Each wall is flat, endless, passes through zero and stands at right angles to its row. A trip goes straight from one point to another. List the walls that it crosses, first one first.

Walls:
(1): -2, 22, 44
(2): -55, 53, 11
Trips:
-103, 42, 31 to -34, 23, 30 => none
60, -10, 26 to 45, -55, -29 => 1
-9, -46, -65 to 46, -77, 19 => none
72, -24, -9 to 13, 44, -19 => 2, 1
39, -8, 15 to -19, -19, 19 => 2
-15, 22, -16 to 91, -5, -59 => 2

Walls:
(1): 27, 66, 8, -4, -64, 28, -53, -36
(2): 6, 28, 44, 74, -23, -49, 8, 13
(3): 37, -69, -9, 20, -66, -38, 16, -56
(4): 33, -67, 51, 21, -9, 50, -55, 33
Trips:
-54, 38, -17, 19, -34, -27, -62, 7 to -10, -37, -16, 37, -23, 45, -58, -11 => 4, 3, 2
33, 56, 13, 41, 35, 108, -6, 6 to 17, 62, 46, -24, -99, -47, 38, -15 => 2, 4, 3
-33, 8, 83, 30, -57, -26, -26, 54 to -41, -18, -44, 8, 5, -40, 10, -43 => 3, 1, 4, 2
-38, 27, 73, -4, -52, -56, -13, 59 to 20, 26, -2, 34, -13, -55, -56, -34 => 3, 4
-50, 12, -58, -43, -51, -43, 29, -41 to -17, 57, 1, 43, 100, -9, 11, -48 => 1, 3, 2
5, 36, 12, 22, 40, -21, -22, -43 to -55, 41, -99, 44, 15, 22, 99, -74 => 1, 2, 3

Walls:
(1): -35, 64, 10, 22, -66, 121, 54, 46, -46, 64, 16, 70, -68, -47
(2): 36, 6, 2, 40, 13, 4, 55, 44, 27, -26, 12, 54, 10, -42
(3): -40, 21, -46, -5, -54, -29, 15, -21, -7, 15, 18, -26, 38, 61
Trips:
-39, -26, -11, 16, -50, 4, 60, -61, 60, -33, -44, 28, 32, -45 to 8, -2, 41, -51, -46, 9, 24, -52, -34, 30, -9, 26, 28, 65 => 2
-60, 16, -14, 3, 39, -54, 33, 11, -53, -28, 5, 11, 37, -58 to 39, 23, 40, -27, -18, -81, -50, -50, 59, -10, -32, -50, 55, -6 => 2
21, 2, -28, -37, 35, -4, 120, 30, 30, -2, 54, 58, -3, 28 to 68, 17, -5, -10, 10, 22, 53, 10, -9, -53, -23, -49, 2, -13 => 3, 1
-74, 2, -37, -40, 25, -41, -13, -35, 39, -2, -2, 75, 2, 8 to -26, -14, -83, -20, 47, 37, 77, -9, 64, 1, -7, 15, 29, -27 => 2, 1
6, 24, -4, -29, 3, -20, -37, 11, -26, 50, -8, -63, -113, 38 to 21, 6, -45, -41, 5, 41, 14, -15, 5, -15, -22, 39, 24, -11 => 3, 2

Walls:
(1): 27, 26, 54, -8, 6, -15, -30, -29, -24, 69, 58, 3, 37, 25, 3, -31, -12, 31, 5, -86, -31, -83, -2, 28
(2): -43, 25, 2, -55, 36, 63, -8, -22, -18, -81, 4, 15, 49, -79, 3, 72, 36, -46, -51, 61, -62, -15, -9, 57
(3): 26, -14, 43, -10, -3, -36, 78, 26, -53, 10, 40, -13, -43, 38, 34, -28, -42, -2, 11, 0, -13, 4, -27, 6
(4): -67, -32, -14, 16, -24, 5, -5, -12, 21, 36, 28, 29, 9, 5, 6, -34, 12, -18, -29, -49, -27, 43, -11, -3
(5): 121, 10, -38, 2, 39, -85, -31, 54, -56, 8, -63, 14, -54, 23, 20, -12, 33, 42, -70, -47, 59, 54, 26, 38
(6): 40, 25, -15, -32, 46, 0, -34, 48, -29, 14, -4, -34, -63, -27, 27, 26, 29, 50, -26, 35, 27, 59, -25, -31
Trips:
-76, 60, -25, 8, -7, -25, 43, 27, 63, -7, 10, -67, 19, -9, -10, -71, -66, 21, 0, -31, 39, -12, -17, 10 to -17, -3, -14, 29, 42, 35, -25, 96, -19, 15, 47, 67, -7, 1, 32, -12, 10, 73, -14, -30, -39, -27, -45, 30 => 6, 5, 2
-18, -40, 1, 94, -42, -17, -21, 42, 40, 21, -79, 27, -57, -8, 107, 35, -37, -28, 5, 9, -97, -25, 2, -8 to -66, 77, 115, 52, 81, 0, 77, 76, -60, 31, -42, 76, 8, -64, -29, 5, 32, -29, 24, 61, -38, -42, 4, -25 => 2, 4
104, -23, 65, 1, -17, 11, 15, -40, 39, -73, -5, -12, -41, 1, 12, 41, -45, 10, -5, -19, 27, 9, 5, -95 to 24, -73, -16, -51, 13, -7, 29, -56, 76, -36, -19, 50, -12, -38, -25, 0, 6, -1, 51, 6, 42, -75, -57, -20 => 5, 6, 3, 2

Walls:
(1): -16, -47, -7, -4, 50, -11, -18, -13, -40, -23, 27, -37, 1, -5, 8, 22, -72, 18, -81, -81, 36, -22, 58, -52, -34, -61, 0, -40, -16, -37, -1, -68, 76, -59, 2, 4, 13, -30, 86, -13, 9, -74, 35, -18, -3, -16, -57, -3
(2): -63, -65, 28, -12, -20, -19, 13, -2, -9, 32, -26, -28, 19, 29, -25, -46, 39, 17, 32, 20, -36, 15, -34, -10, 40, -36, -2, 24, -10, -34, 61, 13, -5, 31, 21, 7, -50, 37, 60, 15, 35, -32, 1, 22, 16, 4, 3, -35
(3): 51, 2, -14, 55, 22, 22, 71, -23, 35, 6, 7, -10, -38, -69, 13, -1, 67, -17, -20, 24, -30, 38, 38, 5, 0, -25, -61, 10, -18, 10, 68, -8, -17, 88, -29, -20, 13, 26, 3, 60, 2, -28, 63, -24, 24, 3, -48, -64
(4): 39, -5, -33, 7, 9, -26, 85, 30, -62, 19, -46, -40, -29, 17, -83, -5, -41, 9, -71, -17, -50, -78, 51, 49, 82, -17, 59, 26, 28, 46, -19, 64, 20, -16, 21, 6, -10, 28, -1, -31, 14, -18, -27, 30, 15, 10, 22, -16
Trips:
-24, -16, -23, -17, 9, 47, 51, -34, -2, 75, 36, 12, 43, -56, -71, -35, -1, 68, 9, 2, -32, -15, -16, 30, -16, 7, 34, 37, -18, 20, -78, 6, 16, -59, -53, 9, 34, -9, -55, -26, 17, 19, -10, -54, -23, -14, -1, -54 to -42, 39, 6, -16, 27, -22, 59, 53, -17, 29, -19, 18, 72, -10, -21, -19, -53, 51, 12, -47, -50, 11, -13, -35, -64, 39, -28, 33, -90, 40, 37, 55, 13, 1, -17, -19, -16, 12, -71, -7, 10, 32, -21, -4, 45, -22, -47, 9 => 2
21, 31, -58, 17, 8, 11, -58, -22, 5, -35, 47, -25, -9, -63, 34, 3, -21, -1, 23, 17, -2, 31, 29, -17, 22, -29, -25, 23, -1, -13, 55, -1, -8, 29, 23, 35, 3, 34, 9, 39, -5, -17, 0, -28, 5, 15, -3, 50 to -9, -5, -53, 56, 9, 5, -39, 44, 24, 40, 32, 12, 9, -28, 77, 79, -24, -57, 16, -38, 16, 6, 4, -19, 32, 13, 12, 12, 27, -52, -12, 44, 43, 23, -47, 35, 23, 40, 3, 62, -23, -38, 14, -1, -19, 55, 27, -68 => none
-45, 49, -47, 17, 16, -22, -3, 17, 26, 33, -23, 23, -34, 19, 25, -36, -63, 10, -31, 4, -10, 24, 0, 56, 39, -43, 30, 13, -83, 30, 13, -45, -16, 44, -82, -25, -27, 40, -10, -37, 100, -3, 2, 48, 16, -55, 38, 68 to -82, 29, 43, 54, 51, 37, 7, 16, -53, -38, 48, -3, 9, 35, 15, -8, -42, 42, -16, -46, -2, 20, -74, 5, -3, -9, -39, -11, 33, 31, 16, 41, -18, 14, 26, 3, -48, 38, 12, -14, -38, -23, -21, 62, -2, 15, -22, -27 => 1

Walls:
(1): 25, -21, -1, 1, 58, -21, -35, 44, -22, -16, -57, 13, -9, -44, 37, 28, 37, -34, -30, 15, 28, -20, -34, -11, -18, -1, -75, -2, 3, 28, -56, -22, -24, 24, 12, 10, -11, 40, 33, 47, 5, 14, 50, -10, 22, -36, 29, 7
(2): 8, -46, -8, 61, -33, -73, -24, 57, 49, -10, 37, -13, 5, -30, 31, 42, -26, 6, 8, -24, -19, -19, 33, -19, 27, -2, 29, 42, -33, 16, -35, -22, -25, 63, 80, 17, -30, 3, -11, 26, -19, 39, 9, 33, -10, -34, -10, 25
(3): 41, 29, -25, -43, -34, -9, -29, -45, -29, 71, 13, 40, 20, 75, 11, 34, 17, -27, 21, 24, -28, -7, -4, -10, 43, 30, -11, 54, -18, -17, 23, 40, 12, 69, 2, 1, 32, -34, -22, 58, -21, -98, -21, 12, -9, 23, -28, 12
(4): -41, 62, 6, -39, 22, 17, 12, -10, 41, -67, -13, 11, -8, -16, -10, 10, 4, 48, 28, 25, -2, 20, -68, 40, 7, 18, -107, -11, 4, 9, -35, -25, -27, 8, 32, -58, -36, 38, -79, -14, 3, -15, 51, 52, 23, 19, 28, 3
(5): 22, 2, 20, -16, -23, 15, -23, -7, -17, 1, 45, 1, -18, 2, 72, 4, -39, 23, 1, -29, -26, -33, -20, -16, 42, 3, 8, -21, 10, -15, -35, 18, -9, -29, 23, 20, -35, 0, 17, -18, -15, -69, -26, 35, 7, -12, -10, 42
(6): -32, -42, -44, 8, 20, -38, -25, 19, -6, 35, 4, -37, -3, 3, 31, 25, 73, -11, 43, 21, -3, 34, -75, 14, -7, -32, 2, -30, 8, -48, 27, 15, -23, 4, 9, 4, -40, 15, 61, 7, -34, 15, -82, 64, -8, -30, 38, 62
(7): 65, 61, -21, -67, -66, 11, 15, -24, 64, 7, -34, 12, -55, -30, -17, -26, -11, 34, 43, -2, 36, -12, 3, 4, 39, 8, -8, 17, 13, -65, 16, -4, 1, -11, -5, -48, 35, -42, -19, 4, 46, -15, 10, -41, -23, -7, -22, 28
(8): -17, -50, -4, 43, -9, 47, -1, -36, 4, -43, -21, -10, -8, 25, 1, 10, 40, 38, -29, 0, -12, 46, -38, -22, 12, -1, -28, -2, -32, 30, 18, -21, -21, 14, -41, 3, 16, 21, 16, 9, 101, 6, -45, 30, 4, 67, 7, -29
(9): -36, -33, -33, 8, -19, -17, -40, -49, 26, 16, -6, -37, 5, 3, -49, 19, 3, -15, 14, 5, 36, -12, 21, -5, 46, 46, -18, -56, 39, 22, 39, 1, 47, 76, -6, 38, 45, 28, 1, 16, 24, -32, -19, -32, -35, -2, -14, 5
(10): 7, -12, -1, 46, 34, 19, 26, 50, 61, 4, 14, -43, 10, 60, 0, 6, -6, 60, -35, 27, -30, -36, 26, -31, -18, -51, -35, 48, -1, 9, -7, 5, 46, -31, -32, -21, -26, -13, -4, -30, -24, 10, -28, -116, 20, 31, 70, -20
Trips:
-3, 23, 10, 42, 46, -46, 32, 56, 17, -22, -8, -3, 22, 15, -70, 3, 49, 6, -98, -1, 15, 41, 2, -17, 39, 21, 3, 0, 6, 3, 41, 7, 13, 8, -25, -27, 7, 1, -11, 14, 2, -1, 17, -40, 0, 20, 7, -37 to -27, -46, -9, -51, 40, 53, -39, -9, 9, -7, 72, 6, -12, 37, 15, 45, -43, -1, -62, 55, 51, -4, -45, 32, 18, -16, 2, 36, 17, 29, -36, 34, -41, 1, -5, -8, -25, 40, 27, 7, 0, 17, -61, -33, -13, 58, -8, 5 => 4, 6, 3, 5
-20, 5, 39, -25, 22, 58, -5, -1, 44, -26, 48, 11, 2, 5, 21, 41, -11, 27, 57, -8, -18, -14, 0, -35, 1, 14, 63, 22, 40, 0, -1, 1, 4, 20, -8, 40, 26, 31, -28, 10, -66, -66, 43, -25, 20, -55, 9, 1 to 33, 0, -4, -33, -22, -22, 19, 3, 65, -2, -3, -66, 18, -18, -40, -22, 50, -60, -9, -52, 35, 9, 34, -46, 49, -33, 39, -9, 61, 3, -25, 26, -66, -2, 24, -46, -16, 3, 20, 11, -15, -17, 13, 22, -58, -8, -11, 8 => 7, 10, 4, 6, 3
56, -58, 38, 67, 59, 39, -29, 37, 10, 7, 6, 46, 35, -33, 26, 42, 66, -22, -17, 32, 0, -42, -2, 15, 5, 29, 43, -3, 22, 62, -30, 19, 28, -13, -20, 43, -10, -19, 7, -27, 64, -44, -10, -42, 13, -33, 75, 1 to 25, -27, -5, 12, 22, 6, -18, 3, 55, 45, 6, -26, 0, -2, 37, 7, -38, 17, 56, -23, -21, -34, 64, -12, 33, -56, 1, 35, 21, 21, 10, 34, -21, 95, -28, 13, -9, 59, 9, -5, 40, -48, -35, -24, -40, 20, -44, 39 => 3, 6, 7, 1
